Each row is a point. A path goes straight from each point to the next, and from the last back to the first. The post is the endless flat space through its rows: a point in 2 columns, a line in 3, a plane in 4, and so on, so that a path can go around it. How many times does the path go around the post? Going back the other way cancels.
In the rows, zero is written as 128.

Post, one row:
[[115 110]]
Path (23 x 2):
[[109 131]
 [159 157]
 [128 102]
 [103  60]
 [ 74  61]
 [139  66]
 [102  80]
 [ 74  42]
 [129  55]
 [131 119]
 [128 153]
 [ 91 117]
 [ 95 129]
 [153 180]
 [154 133]
 [121 138]
 [ 93 122]
 [ 85  73]
 [123  57]
 [160 126]
 [139 168]
 [ 80 117]
 [ 54  77]]
Times around: 1

Post (5 x 6):
[[148  70 120 168 129 129]
 [129  78 130 131 106 107]
 [125 217 133 116 174  96]
 [136 177 154 118 164  74]
 [130 130 165 133 112 108]]
Path (27 x 6):
[[106 119 137 130  96 117]
 [153  97 145 190  90 115]
 [199   7 111 167 113 101]
 [159 138 131 145 189 112]
 [115 121 141  94 158  62]
 [100 154  87 130 141  93]
 [160 108  93 132 158  40]
 [184  88 139 164 115 118]
 [159 118 121 108 177  98]
 [127  98 165 127 157  80]
 [103 152 128 118 124  90]
 [109 163 119 119 113 102]
 [132 116  89 125 123  97]
 [105 186 186 168  90 107]
 [ 96 125 127 156 152  92]
 [120 119 153  69 144 101]
 [148 151 131 124 150 121]
 [138 127 194 156  35 154]
 [138 109  88 149 144  57]
 [124 155 144 146 170  87]
 [126 173 164 102 176 100]
 [148 117 125 127 147 114]
 [145 106 150 138  78 136]
 [126 165 133 117  90  82]
 [145 145  97 120 150 106]
 [121 112 134 120  98 157]
 [119 102 160 148 105 139]]
Times around: 1

Post:
[[134 200 140 217 106 119 199  96 129 125 147 113]
 [131 129 154 109 141 134 100 164 109  85 136 153]
 [179 154 199 100 176 136 181 154 168 103 120 132]
 [129  89 103 125 115 163 118 117  56  92 114 106]
 [146 167 161 147 140 130  89 143 173 133 124 118]
 [ 98  84  75 105 140 128  96 157  78 101 149 101]
 [109  99 138 168 127 129 126  85 153 109 163 138]
 [153 148 117 126 145 140 138 132 135  62 117 148]
 [142 125 160 155 143 137 168 104 143 112  92 171]
 [128 134 145  92 204 117 113 130  92  79 120  99]
 [119 144 172  97 103 116 133 125 192  64  59 122]]
Path, 22 rows:
[[146 177 196 134 176 125 133 108 133 157 112 138]
 [ 95 105  90 132 110 146 172 142 124 111 128  97]
 [132 162 123 153 167 133 118 148 163  82  86 130]
 [132 146 114 130 142 146 113 179 168  63 131 177]
 [181 128 131 156 162 120  95 127 249  66 136 186]
 [151 189 171 156 213  96 103 104 150 112 132 158]
 [113 120 107  89 146 119 131 122 161  56 160 173]
 [109 180 117 140 136 118 177  70  71 101  83  87]
 [140 129 196 109 136 135 114 106 114 147 109 113]
 [103 161 131 163 151 124 179 146  33 128 125 161]
 [148 187 148 139 132 139 155 143 141  56  52 181]
 [134 141 123 115 128 147  97 133 171 125  96 124]
 [153 182 148 159 157 152  56  88 150 137 156 156]
 [133 208 155 137 139 148 189 174 186 112 116 120]
 [153  98 123 173 121 176 118 155  90  59 113 194]
 [185 168 189 174  77 149 232 128 159  87 136 136]
 [171 139 130 104 166 109 123 145 163  98 155 161]
 [119  94 160  56 126 142  79 125 181  46 161 135]
 [151 192 153 169 184 135 187 160 154 166 162 203]
 [114  88 127  67 137  97  66 118 109  63 100 166]
 [135  34 165 129  74 138 104 136 137  97 127 121]
 [161 112  95 176 120 112 150  96 171 118 115 171]]
Times around: 2

Post, 17 rows:
[[142 103 161  90  97  94 157 155 152 167 165  95 208 150 156 149 152  84]
 [153 104 114  99 153 122 133 141  56 144  32  42 122 151 109 120  90  91]
 [175 190 123 135  55 161 123 135 123  92 115  89 158 144 108  74 128 119]
 [214  94 121  81 157 111 173 118 119  57 119 111 103 129 215 152 163 100]
 [ 84  86 158 141  92  92 141 123  74  90 123 137 112 136 143 128 118  88]
 [126 129  91 198 179 196 161 134 123 151 115 163 151 162 167 123 125 139]
 [ 98  88 157 131 174 165  94  86  99 158 140 150 137 126 191 149 146  68]
 [152  89 121 120 150 127 191 175 131 140 167 149 160  57  69 146 125 147]
 [170 128 120  87  84  84 101 107 210  45 165 114 147 156 110 132 173 166]
 [154 147  80 135 131  53  90 165 108  92 107 145 127 132  84 196 131 104]
 [214  59 126 132 156 196 101 121 139 170 177 149 172 193 217 119 170 120]
 [110 116 116 166 135  88 175 130 111 170 154  90 110 170 164 145 141 103]
 [202 149 123  97  90 133 156 147 162 153 108 116  96 154 142  98 106 115]
 [138 108 155 212 159 142 158 134 169 114 107 105 137 119 111 119 111 121]
 [150  94 106 105 116 186 144 198 167 138 145 102 129 132 131 133 126 116]
 [138 134 122 149 134 135 172 162 148 151 149  85 133 137 204  96  87 129]
 [114 128 170 150 123 114 125 149 147 120 145 127 122  85 152  76 200 148]]
Path:
[[235 101 118 184 161 133 158 136  95 148 155 185 116 165 199  98 136 139]
 [212  86 115 105 109 166 118 162 126 134 113 129 174 160  54  74 172 153]
 [ 92 116 157 102 148 190 192  79 154 188 104 113 193  86  73 106 123  90]
 [234  41  99 130 123 122  81 167 153 163 136 142  50 173 178 128  73 181]
 [158 142 113 168 137  78 157 169  83 153 113  83  86  92 141  95 146 153]
 [109  97  44 189 195 196 174 115 129  62 122 117 183 154 184 141 119 126]
 [100 137  70  92 121 132 204 182  74 171 112 125  51  97 150  82 170 140]
 [150 112 128 193  65  96 176 169 141 121 172  73 168 150 124 144  78 171]
 [ 70 106 179  69 144  98 144  96 106 130 142 106 121  87 143 155 198 106]
 [198 150 119 124 129 100  68 180 148 138  87 202  86 132 104 111 109 129]
 [ 61  88 156 171 103 121 148 135 150 141 139 144 223 181 109  65  75 141]
 [128 130 213 119 147 167  49  31  93 126 111 162 117 140 149  66 119 141]
 [129  93 233  83  86 203 101  32 158  85 125  76 234 174 249 114 164  86]
 [128  71 108 135 118 174 160 107 162 169 146  58 127 188 204 110 158 114]
 [112  69 114 141 125  42 169  91 188 157 186 135  63 207 234 134  97 108]
 [115 196  70 171 129 156 163 189 118 131 167 124 154 122 143 137 104 100]
 [ 77 105 150 163  79 156 193 162  92 169 144 115  68 167 107  75  99 142]
 [192  90 163 159 100  70 186 156 144 131 187 233 148  97 111 195 129 162]
 [109   9 138 106 143  89 160 103 170 173 112 111  92 166 110 155 159 156]
 [155  51 100  67 137  85 134 144 139 141 137 119 157 151 109 131 158 111]
 [142 194  83 162 114  77 131 107 172  73 140 148 191 106 110 117 141 152]
 [141 104 124  66 115 123  96 130 157 187 106 147  89 137 154 115 185 152]
 [140  89  81  94 160 110  21 217 128  92 136  80  45 129 183 164 153 171]
 [116  68 121 146 179  73 176 135  95 155 178  91  72 145 181 170  91 126]
 [126 115 121 185  99 162  94 132 174  94 143 139 126 160 132 180  82  96]
 [135 129 144 117 148 144 192  31 152 154  97 153 134 129 153 138  46  71]
 [156 140 179  50  90 169 118  64 194  42 102 160  99  68  95 114 141  66]]
Times around: 1

Post (17 x 18):
[[ 90 142 154  96  96 131  99 111 144 126 109  94  24 172 173 162 157 157]
 [156 196  93  99 141 107 117 100 150 161 107 169 105 132 162 145 141 157]
 [ 83 126 105 110 122 215 134  80  62  55 190 125 166 106  91 147 135 119]
 [ 95  76 139 109 153 131 175 140 119 117 132 169  90 147 128 191 159 155]
 [131 137 142  65 121 132 110 168 140 148 138 142 115 107 134 120 100 120]
 [151 151 196 133 184  90 143 175  94 221 119 113 131 143 103 150 142 140]
 [ 99 130  93 139 110 190  94 101  56 105 178 153 183 157  85 100  53 152]
 [152 163 115 109  96 135  87 100  50 185  99 130  76 172  96 144 126 152]
 [127 131 164 147  96 118 154 179 158 125 137 159 154  96  85 124 122 163]
 [106 137 142 121 128 135 154 169  66 168 125 151 107 150  92  70 162 175]
 [154 174  97 166 130 188 107 130 143 113 143 152 132 134 103  95  93 102]
 [157  85 140  79 149 149 134 138 103  67 165 112 137 177 186 169 155 131]
 [120  83 171  87 138 138 160 121 143 120 141 115 141 132 151 139 134  93]
 [ 85  93 112  92 105  79 151 167 110 112 153 136 137 150 106  85 202 131]
 [105 132 149 154 128 135 119 106  89 130 149 165  65 133  74 115 120 181]
 [159 185 124 112 101 138 136 125 141 149 180 117 146 146 169 128 138  60]
 [145  90 126  94 188 149 168  94 136 116 186  85  99 160 103 157 122 168]]
Path (27 x 18):
[[162 160 125 140 139 151 163 131  76  78 213 117 117 164 144 146 116 190]
 [134  93 145  82 163 133 187 158  91 186 105 144 127 150  86 162 107 128]
 [ 83 129 182  90 118  79 121 166 156 131  86 149 105 130 132  98 184 181]
 [ 92  93  87 112 152 183 169  98 121 104 200 154 159 143  95  99 123 138]
 [ 88 101  74 116 167 114 150  70  46 137 164 105 177 176 144 125 168 149]
 [130 161 114 111 145 128 162 103 150 135 154  82  40 147 121 112 171 140]
 [ 97 136 154  78 122 107 160  87 154 137 158 113  44 209 183 208 105 167]
 [163 126 201 143 103  89 138 131 129 113 152 117 102 163 167 134  89 172]
 [108 164  93 121 172 106 182  96 166  80 168 144 230 105  85 103 129 209]
 [117 171 211 133 111 133  88 129 119 151 164 149 112 115 130 125 110 170]
 [157 106  72 122 165 104 129 101 111 191 137 138  64 187  98 109 162 117]
 [102  44 125  74 204 108 129 141  98  94 166 111 105 153 158 127 151 135]
 [112 105 113 127 111 135 174 146  80  94 211 107 136 165  96 159 158  64]
 [  7 101 170  93 117 196 154 123 152  30 165 100  97  91 141 135 133 117]
 [ 86 135 192 161 144  74 159 101 132 114 172 164 120 155 200 164 130 216]
 [116 173 144 149 165  99 160 135 152 168 164 109 148 187 163 108 117 115]
 [ 67 175 173 120 138 161 141 145 141 124 159 125 124 158 181 133 166 109]
 [121 158  81  85 102 102  99  99 116 162 159 121 149 164 135 129 181 136]
 [118 184 194 106  63 129 112 118 134 212 115 221  98 110 192 141  89 176]
 [222  88 114 156 171 101  87 186  82 145 130 169 128 136  90  84 114 121]
 [ 82 148 103 116 139 154 171 122 160  70 149  65 117 119 134 110 185 110]
 [117 154 123  88  93  96 149 152 119 170 145 183 177 129 142 105 128  87]
 [128 162 144  96  92 142 135 130 120 187 118 192  82 133 112 114 148  95]
 [103 132 112  96 134 134 107 153  62 200 179 148 161 123  69 109  99 212]
 [114 148  95 102 149 132 136 165 101 147 169 118 139 122 114 162 136 174]
 [157 193 111 158 114 134 136 114  81 154 164 167 105 136 123 110  94 129]
 [135 174 106  69 135 166 156 199  85 178 136  95  99 154  91  86 160 129]]
Times around: 4

Post (17 x 18):
[[128  85 174  60  64 217 114 182 120 154 179 140 171 177 112 128 207  77]
 [124 129 128 141 144 160 110 133 108 107  88 179 129  76 128 100 130 162]
 [ 68 164 138 191 126  95  95 169 145 145 137  94 110  54 153 100  58 148]
 [ 92  79 170 110  90 181 129 209 143 163 161  81 112 141  89 138 156 100]
 [150  83 110  80 120  84 134 101 128 114 158 135 124 154 127 108 132 120]
 [116 134 147 137 111 172 118 187 103  78 123 137 144  92 135 144 101 160]
 [173 151 149  95 115 102 144 125 151 157 134 128 135 137 139 124  97 100]
 [ 85 123 109 137 156 131 122 132 144 128 173 162 109 140 112 147 109 106]
 [174 153  78 136 146  86  91 105 150  65  90 124 113 106 116 115 111 147]
 [120 112  96 129 104 139 113 193 122 146 110 129 132  67 158 114  78 121]
 [141 153 114  88 103 107 133 144 120 112 132 131 117 177  63 109 112 125]
 [ 87  81 167 110  63 183 121 189  75 148 178 159 108 182 132 155 159  51]
 [164 155  89 161 107  76 145 133 110 117 127 153 128  84 103 114  91 133]
 [134 148 114 194 119 107 121 176 158 117  85 161 132 107 166 112  69 175]
 [165 161 100 133 116 106 145  98 100 123 112  86 164 147 104 101 111 109]
 [103 146 105 107 100  66 160 137 152 144 141 113 119 103 186 172 129 153]
 [106 111 163 110 123 145 110 164  98 171 140 137 186 143  82 138 135  67]]
Path:
[[211 161 112  94 128 143 112 176  95 123  62 128 213 114 156 133 102 166]
 [ 90 144  67 197 155  68  91 142 157 135 119 136  69  81  85 158  63 142]
 [ 94  83 156 108 115 106 122 120 195 132 137 139 153 103 233 143 108 163]
 [111 101 129  85  97 145 108 114  63 113 142 208 132  81 164 114 115  99]
 [145 153 151 143 105 166 105 155 120 156 182 143 155  96 114 176 126 109]
 [136 112 128  92 109 112 122 138  69 109 153 119 120  91 123 147 148 109]
 [111 126 150 148 106 150 134 215 121  99  91  85 173 102  50  78 136 158]
 [128 102 117  85  66 114 104 172 157 162 182 153 143 182  95  93  82  42]
 [184  94  65  74  88 101 133 112 112 127  69 110 158  96  81 157 191 157]
 [141 184 123 154 159 135 117 132 156 153 102  71 212  77 151 149 153 170]
 [181 187 133  94 123 137 158 188 114 118  63  76 143  83  67 100 118 165]
 [ 64 152 148  89 127 119  99 152 113 105 177 116  95  91  65 101 143 112]
 [154 112 107 137 157 146 106 152  88 136  98 153 141  61 168 102 100 137]
 [166 169 171 124 119 174 146 223 105  86  47  91 174  85 129  82 103 194]
 [166  80 115 152 114 141 120 167  83  95 118 213 114 128  91 100 157  95]
 [174 128 112 118 131  68 175  63  81 169 137 138 129  74 176 108 121 108]
 [110 152  93 135  91 125 135 170  62  82 135 205 151 130 112 169  69 154]
 [129  47 104  63 147 131 169 114 137 131 110 143 113 106 122 135 111 112]
 [171 175 126 102 109 177 111  89 157 175 130 137 156  74 155 161 135  97]
 [107 121 122 125 150  78  45  90 169 181 167 126  89 159 170 122 189 108]
 [ 87 144 109 141 122  95 115  93  85 128 192 123 122 138 144 161 140 123]
 [109 156 117 142  93 182 126 163 101  85 121 167 135 204  97 162 103 125]
 [112 122 124 172 121 104 123 148 151 133 111 201 117 133  92 158  86 131]
 [151 147 142 114  84 102 112 129 167 160 131 123 128  91 151 142 153  70]
 [121 137 126 119 110 125 218 194 172 112 130  58 126 106  90  67 105 249]]
Times around: 0
